Each row of a before or after table is a point. One or more steps were done to the points. Then noise was added and the rows were shuffled. The steps act on columns, c1 being the first. What was done? A step turns or swaps two columns, mirrors them in a line or flattens them onto one, adds a multiple of one to another, or multiplies or shifts one. Angles are multiples of 10 degrees, from the lower column toward the higher: turns from -170 to 170, lines from 10 to 170 but not 90. Use the fewest steps. Two steps may share a column if one is a turn and the other turns, adds or multiplies; they go together, in the order done. Otherwise the lowest column goes first.

Before (10 x 3)
[[ 42  -3  35]
 [  4  39 -77]
 [ 13  14  90]
 [-21 -39 -28]
 [ 21  12  30]
 [ 31  21  56]
 [ 80  -7  30]
 [ 10 -31 -95]
 [ -5  14  12]
 [-25 -23 -61]]
After (10 x 3)
[[ 22   2  40]
 [ 23 -44 -78]
 [-36  25  95]
 [  1  32  58]
 [  4  -1 -20]
 [-54  56  34]
 [-22 -50 -21]
 [ -7 -22 -36]
 [-16 -36 -57]
 [-40 -70 -19]]
Steps: turn c2 and c3 by -140 degrees; turn c1 and c2 by -140 degrees

Before (9 x 9)
[[-66 -12 -85 -20  19 -47   7  -5 -25]
 [ 44  35 -71  10 -41  -2 -14  95   2]
 [ 52  41  32  17  11  -1 -29  34 -46]
 [ 46  54  35  68  43 -46 -18   0  23]
 [-24 -18 -43 -27 -86 -18   2 -24 -32]
 [-14  -5 -59 -50  25 -51 -55  60  52]
 [-63  37  25  55 -65  -9 -49 -12 -46]
 [-16  50 -51 -46  20 -59   6  28  38]
 [  2 -39  25 -42 -78  53  39  34   2]]
After (9 x 9)
[[-66 -17 -98 -19  18 -40   4  -7 -27]
 [ 43  75  77  68  42 -44 -18   0  25]
 [-64  49  54  56 -58  -9 -50 -15 -53]
 [ -8 -10 -84 -53  29 -49 -58  60  53]
 [ 53  51  46  16  14   3 -27  38 -47]
 [ -2 -56   5 -40 -72  57  41  33   7]
 [-20 -25 -55 -24 -84 -23  -2 -24 -35]
 [-13  64 -69 -44  22 -54   5  24  41]
 [ 45  48 -66  12 -41  -6 -15  98   5]]
Steps: multiply c2 by 1.3; add 0.5 times c4 to c3

Before (9 x 14)
[[ 61 -17   7 -16  77  10   2  30  -3   8 -23 -17  -5   5]
 [ 62   8  26 -24 -26   9 -23 -38  16   2 -21 -15   6  -6]
 [ 47  19 -39 -11 -29  27 -30  28  -9 -16  13 -19 -28  -8]
 [ 37 -15 -55  23 -20  76 -17   4  -4 -36 -24  -6  -9   0]
 [ -8  41  -8 -39   9  12  68  21  51 -84  21  25  -1  14]
 [-44  25  32  23  18   3 -21  25  -9  -7 -25 -16 -20 -10]
 [-94 -20 -29  18 -37  16  16  -1  -8 -32 -28 -27  -5 -27]
 [ -2 -18 -19  16 -12  10  -7  16  -9   2  31  11  18 -45]
 [-28   0  17  11 -21 -11 -17  31  25  -6  -4 -10  -8  10]]
After (9 x 14)
[[ 11  19 -14 -15  22   7  -9   1 -22 -20  33  15   5  46]
 [-49  -5  25  21  25  25 -29   9 -30 -29 -20 -15   7  33]
 [ -8 -45  15  33 -28  14  68  56  12 -31 -12  26  83  -7]
 [ 35 -37 -33 -22 -15   5 -18   3 -21  10 -25 -19   1 -12]
 [-61  11 -28  31  15   7 -24  -2  48  19  -4 -17   1 -12]
 [-49  36  -2 -12 -76   4   2  10 -30  21 -12 -18  -6  -6]
 [ 95 -10   6  -4  34  17  15  -4   1  14 -25 -24  25  40]
 [-29  32  46 -12  22  78 -16  -1  -7  11 -29 -10  31  35]
 [ 26 -10 -13  -5  20  -7 -18  39 -14  -1 -15 -13   2 -14]]
Steps: turn c1 and c2 by 160 degrees; turn c3 and c14 by -140 degrees; turn c4 and c5 by 160 degrees; turn c8 and c9 by -60 degrees; turn c10 and c13 by -70 degrees; turn c10 and c11 by 60 degrees

Before (13 x 24)
[[-15  21 -20   5  38 -44 -17 -19 -16  -4  -6 -36 -30  11 -18 -20 -27  -5
   -9 -15 -20 -12 -10 -27]
 [-18  33 -65  21   7 -46 -22 -14 -14 -20  -7 -15  -9   7 -28  16 -17   3
   -3   8  -6 -14  18 -23]
 [ 27 -36   1  22 -24  10   3 -36  -5  31  47  13  15 -48   3 -31  15  41
  -11   5  30  36  17  13]
 [ 20 -48   4  10 -18   3  35 -31 -14  41  33  26   4   8   7 -15   0  10
  -37  31  45  35  26  -2]
 [ -6 -27  18 -11 -10 -22 -27 -28 -39  23  20  11  38  20   8  16  38 -20
  -41 -32  39  11   1  19]
 [ 11  -8 -15  -8  17   3  14  -7 -57   5   3  19  16 -22  10 -15 -48   9
  -22  -3   1  14  31  -4]
 [ 16  -4  -8  16  -7 -24  11   5 -46  11  -6   0  31  -9  35 -34 -15  15
  -38  23  14   4  -4  -7]
 [ -1   5 -29   4  24 -47 -16  11 -22  11 -27 -10  14   0 -17 -12 -26  -5
   18   2   1  24  12 -42]
 [  5 -10  26  10   6 -11  13 -17 -18  22   6  33  16 -32  34 -39  -2   9
  -31  27  42  26  52  20]
 [-22  21 -50  21  13 -37   5 -14   8   7 -27  -4 -12   0  -5  16   0 -12
   -6 -41 -24  -5  -7 -39]
 [-21 -12 -16   0  -5 -54   5 -21  13 -27   0 -11   9   8 -21  18  -6 -15
   10 -19 -16  -3 -17   6]
 [-23 -19 -15 -12  -8 -20 -20 -54   4   2   9 -23  17  17  35  34   7 -12
    2 -17  32   6  -8 -15]
 [-25  24 -30  12 -12 -36   0 -23 -19 -18 -23 -21 -12  34 -13 -11  -7  17
   20 -35 -12  12   9 -17]]
After (13 x 24)
[[  6 -11  24  11   5 -12   0 -18 -47  22   5  33  15 -31  34 -38 -16  10
  -29  -9  39  26  25  22]
 [-16  18 -22   6  37 -43   2 -17  13  -6 -27 -39 -32  11 -19 -23   1  -7
  -12   2 -20 -11  17 -28]
 [  0   5 -31   3  20 -47  -1  13 -12  10 -55 -11  12  -2 -19 -13  43  -5
   19  21   0  24  22 -42]
 [-27  25 -30  13 -12 -35   0 -25  -6 -16 -39 -21 -13  34 -14 -12  48  17
   18 -23 -13  14  18 -18]
 [ 12  -9 -14  -8  17   2  -2  -7 -21   5 -36  20  14 -21   9 -16 -30   7
  -23 -14   1  14  60  -7]
 [ 24 -35   0  21 -19  10  -2 -38 -17  30  72  14  16 -53   2 -30 -92  41
  -11   2  32  34   9  13]
 [-19 -13 -16   0  -5 -56   1 -20  13 -28  -7  -7   6   7 -22  18  -2 -15
   13   0 -17  -2 -15  10]
 [ 21 -49   2   9 -14   2   3 -31 -24  40  42  27   3   9   6 -14 -71  11
  -37  26  48  35  20   1]
 [ -6 -24  21 -10  -9 -23  -1 -28   4  22  58  12  38  16   8  17 -22 -20
  -40 -42  35  10  38  19]
 [ 16  -3  -6  15  -8 -23   0   6  14  10 -18   0  33 -10  35 -35   5  14
  -38 -15  12   3  44  -9]
 [-25 -20 -14 -11  -9 -20   0 -53   6   0  18 -21  19  15  35  34 -17 -10
    1 -52  30   5  -3 -12]
 [-20  33 -65  20   6 -45  -1 -12 -16 -22 -24 -15  -8   7 -30  18   7   3
   -5  35  -9 -14  18 -23]
 [-20  21 -49  23  13 -34  -1 -13   6   7 -33  -6 -11   1  -6  17  56 -13
   -7 -35 -24  -4  -9 -43]]
Steps: multiply c7 by 0; mirror c9 and c23 in the line at 130 degrees; multiply c11 by 2.5; turn c11 and c17 by -60 degrees; add -1 times c15 to c20
